Each wall is flat, endless, passes through zero and stands at right angles to its row. A trip goes straight from one point to another. List the walls that it crosses, first one first.

Walls:
(1): |  2 |  4 | 18 |
(2): | 10 | 28 | -4 |
(3): | -40 |   5 | -27 |
Trips:
|  13 |   1 | -10 | to |  35 | -20 |   9 | => 2, 1
| -13 |  33 |   3 | to |   9 | -38 | -18 | => 1, 2, 3
| -2 | 14 |  8 | to |   7 | -21 |  47 | => 2
| -8 |  1 |  5 | to | 25 | -8 | -4 | => 3, 1, 2
|  28 |  24 | -71 | to | -18 |   2 | -59 | => none
| 19 |  2 | 26 | to | -16 | -23 |  11 | => 2, 3
| 11 | 29 | 37 | to |  44 | -24 | -30 | => 1, 2

Walls:
(1): |  60 |  -9 |  53 | -25 | -13 | -36 |  37 | -41 | -23 |  10 | -39 | -11 |
(2): |  41 |  16 | -12 |  -4 |  47 |  11 | -16 | -23 | -12 |   5 | -26 |   7 |
(3): | -21 |   9 |  55 |   9 | -15 | -15 |  36 |  -4 |  -6 |  13 |  -1 |   8 |
Trips:
| -16 |  45 |  -2 | -43 |  43 | -10 |  33 |  10 |   4 | -17 |  33 |  21 | to |  -7 | -20 | -35 |   4 |  28 |  -1 |  30 | -24 | -13 | -31 |  32 | -17 | => 3
|  -6 |  -5 |  37 |  17 |  18 |  28 |  24 |  -1 | -33 | -10 | -46 |  23 | to |  -6 | -39 | -26 | -14 | -19 |  -6 |  10 |  -3 |   4 |  -3 | -42 |  12 | => 3, 2
|  24 |  13 |   7 |  14 | -50 |   9 |  -9 |  10 |  -2 |  19 |  -1 | -32 | to |  -5 |  12 |  -9 |   9 |  35 | -15 |   8 |  27 |  -9 | -37 |  47 |  18 | => 1, 3
| -23 | -39 | -22 | -18 |  13 |   0 |  51 |  19 | -21 | -57 |  -6 |  15 | to |  15 | -44 |  27 | -30 |  22 |  41 |  37 | -47 |  23 |  -7 |  16 |  17 | => 3, 1, 2
|  47 |  25 |  14 | -14 |  48 |  18 |  26 |  40 |  -4 | -44 |  17 |   6 | to |  38 |  29 |  17 | -10 |  -7 |  18 |   5 |   0 | -56 |  17 |  -3 |  12 | => 3
|  29 |  -3 |   2 | -24 | -22 | -13 | -36 | -15 |   8 |  55 |  13 | -17 | to |  -2 |  16 |  22 |  10 | -10 |   8 |  14 | -56 |   8 | -40 | -28 |   4 | => 3
| -33 | -13 | -14 | -61 |   0 |   3 |   6 | -46 | -49 | -53 | -41 | -32 | to |   2 |  16 |  30 |   8 |  34 |  61 |   8 |  11 | -13 | -23 | -49 | -14 | => 3

Walls:
(1): | -25 |   5 |  27 | -31 |   7 | -44 |  -2 |  64 |  -9 |  -1 | -23 | -24 | -49 |  25 | -59 |  17 |  23 |  -2 | -40 | -14 |  -7 |   6 |   2 | -22 | -44 |   3 | -57 |  29 |  48 | -23 |   4 |  -3 | -28 | -34 |  32 |  15 |  -4 |  23 | -22 | -12 |  15 |  49 | -55 |  -3 |  -4 |  34 |  28 |  15 |
(2): |  28 | -22 | -26 |  19 | -19 |  -6 | -60 |  40 |  23 | -44 |  -4 |  53 | -70 |  57 |  -7 | -20 |  50 | -10 |  -5 | -14 |  -2 | -37 |  22 |   8 | -19 |   0 |  -9 | -25 |  13 |  71 |  -2 |  21 | -14 |  14 |  30 |  35 |  57 |  -4 |  -8 |  -3 |  64 | -38 |  31 |  30 |  23 |  13 |  -8 |  14 |
(3): |  -6 |  16 | -46 | -19 | -14 | -13 | -33 | -60 |   3 |  22 |   3 |   7 | -51 | -49 |  10 | -23 |  21 |  -2 |  23 |  21 |  -7 | -14 |  -6 |  -5 |  11 |   1 |  18 | -41 |  14 |  20 | -60 |  13 |   6 |  26 |  12 | -30 | -49 |  19 |  24 |   9 | -49 |  14 | -32 | -49 | -51 |  -8 |   7 |   4 |
(4): |  20 |  21 |   3 |  13 | -50 | -16 | -21 | -27 |   2 | -14 |   1 | -10 | -52 | -78 |  -4 |  -9 | -18 |   5 |  25 |  10 |  -7 |   8 |  -4 |  28 |  10 | -20 |  21 |  24 |  34 |  17 |  14 |   1 | -32 |   5 | -17 | -29 | -24 |  21 | -24 | -22 |  36 | -15 |  -4 |  -7 |  26 |  -2 |  12 | -30 |
Trips:
| -17 |  14 |  23 |   6 | -18 |   9 |  -5 |  16 | -44 |  -7 |  -8 |  39 |   6 |  -1 |  22 |  -9 |  18 |  45 | -17 |  37 |  21 |  -4 |  21 | -46 |   5 | -68 |   6 |  68 | -20 |  -4 |  -7 |  27 |  13 | -16 |  11 | -24 |  -3 |   5 |   7 |  33 | -34 | -38 |  -5 | -10 |  40 |  51 | -14 | -10 | to | -10 | -30 | -31 |  -7 | -31 | -18 | -26 |   2 |  13 | -22 | -18 |  53 | -15 |  15 |   7 | -12 | -15 | -34 | -61 |   9 |   7 | -14 | -24 |   2 |  -9 |   8 |   9 |  14 | -40 |  -3 | -24 |  -9 | -25 |  42 | -27 | -32 | -46 |  -8 |  13 |  22 | -40 | -38 |  23 | -19 |  58 | -24 | -20 | -12 | => 2, 3
|  -6 |  36 |  14 |  14 | -12 | -29 |  -7 |   8 |  16 |   9 |  -3 | -14 |   7 | -39 | -14 |  15 |  24 |  23 |  -2 | -10 |  31 |   5 |  -4 | -40 | -52 |  43 |  25 |  20 | -49 | -35 |  32 |  24 | -19 |  24 |  -4 |  -8 |  10 |  -6 |  15 |  24 |  25 |   3 | -15 | -17 | -11 |   9 | -11 |  -6 | to |  21 |   4 | -27 |  62 |   4 |  22 | -35 |  18 | -46 | -29 |  10 |  44 |  44 | -46 |   1 | -12 | -30 | -27 |  10 |  20 |  20 | -15 | -10 |  -8 |  -1 |  29 | -10 | -22 |  17 | -23 |  -6 | -20 |  16 |  -3 |   1 | -17 |  38 |  -3 | -29 |  48 | -14 | -29 |  29 |  21 |  28 |  -4 |  31 | -14 | => 1, 2
| -38 | -29 |  27 |   9 |   9 | -14 | -63 |  -5 | -12 |  42 | -25 |  -9 | -10 |  39 | -10 | -22 | -70 |  -1 |  12 |  -5 |  16 | -13 |  -3 |  34 |  20 |  12 |  32 | -25 |  -7 |  13 |  60 |  12 | -30 |  20 |  16 |  30 |  -6 | -23 | -14 |   9 |  41 |  -1 |   6 |  50 | -42 |  38 | -34 | -28 | to | -16 |  77 |   6 |  -5 |  27 |  22 | -23 |  -8 | -12 |  -6 |   8 |  15 |  -2 | -55 |  18 | -25 |  58 |   6 |  17 | -13 | -29 | -31 |  23 |  43 | -14 |   6 | -44 |   7 | -17 | -11 |  16 | -12 | -15 |   8 |  -6 | -13 | -18 |  -3 |   5 |  18 |  -9 |  37 |  29 |  63 | -19 |   3 | -33 |   2 | => 3, 2
| -13 |  73 | -15 |   2 |  21 |  -2 | -19 | -46 |   2 |  -1 |  23 |   1 |  19 |  -4 | -12 | -20 |  10 |   2 |   3 | -83 |  20 |  -5 |  17 |  49 |  49 | -12 |  -6 | -17 | -11 | -31 | -27 | -41 |  10 |   8 |  11 | -30 | -16 | -28 |  14 |   9 |  42 |   3 |  -1 |   3 |  -3 |  22 |   1 |  34 | to |  17 | -19 | -10 |   3 |   8 |  11 | -38 |  32 | -31 |  18 |  -8 |  -6 |   9 |   1 |   5 |  23 | -50 |  -4 |  27 |   1 |  36 |  -4 | -20 | -25 | -20 |  26 |   3 |   7 |   7 |  -3 | -19 |   8 | -44 | -22 | -10 | -15 | -20 |  -8 |  16 |  23 | -12 |  42 |  12 |   8 | -55 |  -1 | -15 |  34 | => 4, 1
|  11 |  13 | -23 |  10 |   5 | -33 |   0 |   2 |  23 | -12 |  28 |  21 |   4 |  13 | -28 |  46 |  -5 |  30 | -32 | -26 |   4 | -21 | -40 | -12 | -39 |  35 |  -1 | -16 |   1 | -23 |  21 | -21 |  -3 | -47 |  17 |   1 | -23 | -32 |  -3 |  31 |  -6 |  31 |  -3 | -29 |  57 |  10 |   4 |  21 | to |  23 |  -4 | -22 | -21 |   2 |  34 |  -9 |  10 | -15 |  32 |   2 |  23 | -49 | -21 |  46 |  29 |  -8 | -13 | -23 |  16 |  21 | -30 |   2 | -11 |  12 |  11 | -12 | -18 |  42 | -49 |  -6 |  32 |  15 |  27 | -31 | -18 | -17 |   6 |  18 |  23 |  86 | -29 |  32 |  16 | -30 |   3 | -23 | -15 | => 2, 4, 3, 1
|  10 | -18 |  81 |  24 |  -8 | -49 | -35 | -24 | -28 |  13 | -55 |  21 |  22 |   3 | -22 |  -1 | -14 | -46 |  29 |  33 | -17 | -21 |  27 | -19 | -33 | -31 |  56 |  -8 |  52 | -14 | -42 | -27 |  -9 |  -9 |  21 |   6 |  -6 | -20 |  -9 | -27 |  60 |   1 | -32 |  10 | -43 | -30 |  -9 | -27 | to |  22 |  14 |  62 |  47 |  20 | -30 | -36 |  -5 |  42 |   0 | -22 |   7 |  16 | -23 | -12 |  41 |   3 |  17 |  16 | -61 |  34 |  15 | -12 | -19 | -28 | -36 | -38 |  22 | -46 |  30 |  17 |  45 | -15 | -30 |  12 |   5 |  14 |   6 | -23 |  16 | -13 |  -1 |  12 |  15 |  19 | -32 |   1 |  -1 | => 3
| -32 |  38 |  31 |  21 |  41 |  41 |  -6 |  -3 |  -1 |  33 |  25 |   9 |  21 | -38 | -27 |  11 |  -6 |   8 | -17 |  14 | -44 |   6 |  31 | -38 |  11 | -16 |  34 | -32 |  -6 |  29 |  13 |  -6 |  -8 | -25 | -66 | -13 |  15 | -21 |  40 |  -1 |  48 |  39 |  16 | -13 |  -1 |   5 |  41 |  16 | to | -19 | -33 |  27 | -24 | -25 | -43 |   1 |  12 |  13 |  -5 |   7 |  -8 |   5 | -37 | -19 |  15 |  48 | -29 | -12 |  15 |  10 | -12 |  34 |  -8 | -40 |  37 |  -2 |   6 | -22 |  35 | -26 |  20 |  -2 | -15 | -15 | -16 |  22 | -50 |  22 |  11 |   5 |   7 |  -6 |  10 |  29 |  14 |  29 | -42 | => 1, 2
|  27 |  19 | -28 | -31 |  38 | -18 |  30 |   1 |   5 | -12 |   6 | -23 |  13 |  -9 |  14 |  63 |  12 |  39 | -10 | -44 |  41 |  45 | -13 |  40 |  23 |  12 |  -3 | -18 |   6 |  -7 |  24 | -23 |  30 |  -1 | -22 | -16 |  14 |  14 | -11 |  29 |   7 |  16 |   8 |  -8 | -27 |   6 |  -1 | -32 | to |   1 |  26 |  10 | -16 | -46 |  -5 | -11 |  12 | -21 |  12 |   6 | -12 | -24 | -13 |  11 |  14 |  19 |  -4 | -28 |  -7 |  32 |  -9 | -35 | -15 |  -5 |  15 |  -1 |  -3 | -18 | -40 |  -9 |  11 |  19 | -34 | -19 |  -7 | -23 |  34 |  19 |  23 |  11 |  -4 |   2 |   3 | -50 |  16 | -16 |  13 | => 1, 3

Walls:
(1): | -27 |  17 | -16 |  -9 | -28 |  -7 |  19 |  -5 |  16 | -33 | -12 |  26 |  -7 |  41 |  -9 |  17 |   8 | -19 |  54 |  30 |  31 |  24 | -11 | -74 |  50 | -42 | -18 |  25 |  -7 | -27 |  24 |  -7 |   4 |   6 | -20 |  12 | -26 |  46 |  22 | -11 |  30 |   6 |  17 | -11 | -34 |  -4 |  -1 |  10 |
(2): | -11 | -26 |  20 | -22 |  20 | -11 |  24 |  -5 |  -1 |  50 |  48 |  21 | -24 |   5 |  46 | -33 |   9 |   6 |  30 |  23 |   2 | -20 |  -3 | -42 | -39 | -26 |  75 |  23 |  38 |  33 | -18 |  -7 | -26 | -56 |  12 |  -2 | -22 |  13 |  -8 | -55 |  33 | -11 | -39 | -26 |  30 |  10 |  14 | -20 |
(3): |   7 |   2 |  26 | -10 | -23 | -26 |  20 |  14 | -25 | -10 | -32 |   3 |   7 | -30 |  -6 | -40 |  60 |  -2 |  20 |  19 |  11 | -43 | -56 |  78 |  10 |  -2 |  51 | -14 |  -7 |  -6 |  33 |  -9 |   7 |  23 |  -6 |   1 | -13 | -20 |  15 |  12 |  14 | -18 |   1 | -38 |   4 |  22 | -37 |  -9 |
(4): |  20 | -17 |  -9 |  -2 |  31 | -29 |  35 |  18 |  -5 | -14 |  22 |  -4 |  56 | -37 |  12 |  26 | -11 |  29 |  23 |  32 | -12 | -14 | -38 |  -8 |  18 | -10 | -16 |   0 | -32 |   5 |  10 |  28 | -33 |   0 |   1 | -13 | -10 |  -2 |  14 | -35 |  34 |  69 |  22 | -24 | -48 | -28 |  11 |  23 |
(5): |  35 |  16 |  -3 |   5 | -23 |   0 |   4 | -12 | -14 | -37 |  56 |  20 |  12 | -12 | -31 | -36 |  43 |  32 |  -2 |  10 | -10 |  16 | -13 |  53 |  -5 |  -3 | -45 | -21 |   5 |   2 | -29 | -45 |   4 | -15 | -43 |   7 |  15 | -20 | -16 |  -9 |  16 |  35 | -33 |  27 | -24 |  33 |  -5 |   0 |
(6): |   5 |  -5 |   2 |  28 |  20 | -12 | -16 |  -7 | -27 |  22 | -27 | -10 |  22 |  62 |  37 |  47 |  -9 | -19 |  23 |  35 |  36 |  10 |   7 | -44 |  58 | -65 |  34 |  37 |  -9 |  55 |  42 |  -6 |  59 | -30 | -18 |  43 | -43 |   9 | -47 |  29 |   7 |  37 |  21 |  19 |   1 |   2 |  45 |   7 |
(7): |  -4 | -37 |  21 |  14 |  50 |  21 | -24 |   0 |   4 | -39 | -36 |  -9 | -13 |   9 |  17 |  -2 | -48 |  18 |  -1 |   4 |  11 | -31 | -30 | -29 | -19 |   7 |   0 |  29 | -18 |  -2 |  -8 | -59 |   2 |  -6 | -32 | -12 |   8 |  16 |  33 |  17 |   5 |  32 |  48 |  -3 |  35 | -17 | -18 |  -3 |
(8): |  18 | -38 |  -9 | -22 |  25 |   9 | -15 |  26 | -34 | -11 | -22 |  28 |  14 | -36 |  18 | -33 |   2 |   4 |  -6 |  17 |  45 | -27 | -14 |  20 |  53 |  10 |  18 |  45 |  -6 |   2 |  -1 |  12 |  27 |  49 | -24 | -79 |  34 | -27 |   8 |  -7 | -17 | -12 |  23 | -44 | -11 | -34 |  14 |  40 |
Trips:
| -18 |  16 |   8 |  16 |   2 | -16 |  23 |  55 |   2 | -30 |  42 |  16 |  66 | -54 |  29 |  -4 | -23 |  25 |  16 |  14 |  46 |  -9 | -16 |  23 | -36 |  43 | -56 |  18 |  -1 |  29 |  -9 |   7 | -44 | -13 | -26 |  -7 | -21 |  57 |  14 | -16 |  13 |  17 | -12 |   4 |  17 |  19 |  27 | -23 | to |  23 |   2 |  21 |  66 | -10 | -14 | -11 |  25 |  21 | -33 | -41 |  -2 |  -9 | -60 |  18 |  -2 |   2 |  29 |   8 |   3 |   0 |   4 | -23 |  24 | -14 |  16 |  -5 |  -5 |  -4 |  10 | -30 |  -8 | -43 |  17 |   5 |   1 |  71 |  28 |  -8 | -17 |  25 | -44 |   9 | -18 |   7 |  -2 |  30 |   9 | => 8, 3, 2
|  -2 |  -5 |   1 |  39 |   2 | -18 |  16 | -30 |   2 |  37 |  -2 |  19 |  21 |  29 | -16 | -18 |   3 | -21 |  12 | -31 |   9 | -37 | -23 |  -7 | -12 |  14 |  42 | -17 |  -6 |  26 |  -8 |  46 |  26 | -11 | -11 |   2 | -55 |  19 | -27 |  17 |  29 | -17 |  -3 |  30 | -34 |   4 | -51 |  28 | to | -37 | -31 |  35 |  13 | -23 | -22 | -26 |  18 |  11 |  -9 |  11 |   5 |  28 |  -2 | -24 |  -5 |  24 | -11 |  44 |  31 |  31 |  22 |  30 |  17 |  72 |   2 |  18 | -24 |  -5 | -15 |  -2 | -19 |  23 |   2 |   5 | -14 |  10 | -10 |  -2 | -11 | -72 |  23 | -24 | -28 | -40 | -22 |  27 |  16 | => 4, 8, 2, 5
|   0 | -40 |  27 |  -7 | -10 | -15 | -11 |   3 |  21 |   4 | -13 |   9 |   1 |  22 | -12 |  20 | -12 |  38 |   0 |   0 |  85 | -36 |  14 |  33 | -21 |  -6 |  38 |  40 |   5 |  13 | -24 |   2 |  -2 |  15 |   1 |   3 | -17 | -40 | -12 | -48 |  23 | -15 | -17 |  11 |   8 | -37 | -23 |   4 | to | -44 |  -9 |  -5 | -14 |   4 |  33 |  37 |   4 |  44 |   4 |  11 | -27 |  24 | -33 |  20 |   7 |  -5 | -11 | -26 |   7 | -14 | -33 | -15 |  18 |   5 |  30 | -24 |   5 |   3 |   7 |  18 | -23 |  -6 | -18 |  16 |   5 | -38 |  23 |  54 |  -1 |  13 |  10 |  28 | -20 | -20 | -11 |   8 |  -5 | => 4, 6, 1, 8, 2
|  10 | -17 | -32 |  -6 |  -7 |  12 |  -5 | -12 | -61 |  24 |  38 |   2 |  48 | -13 | -13 |  43 |  -2 |  -8 |  67 | -43 | -24 |  44 |  -6 | -31 | -29 | -11 |  12 |   1 |   1 |  13 |   5 | -21 |   8 | -15 | -52 |  32 | -65 |   6 |  19 |   4 |  18 | -29 |  15 |   6 | -18 |  41 |  30 | -28 | to |   1 |  -7 | -50 |   9 | -27 | -16 | -14 |  24 |   1 |  49 |   4 |  -1 |  40 | -28 | -20 | -38 |   7 |  20 |  23 | -47 |  11 |  32 | -16 |  23 | -13 |  -3 |  -6 |  34 |  -1 |  17 |  12 |  -6 |  29 | -76 |  34 |   3 | -14 |  16 |   9 |   2 | -24 |  25 |  34 | -21 |  31 |  13 |  32 |  -3 | => 1, 3
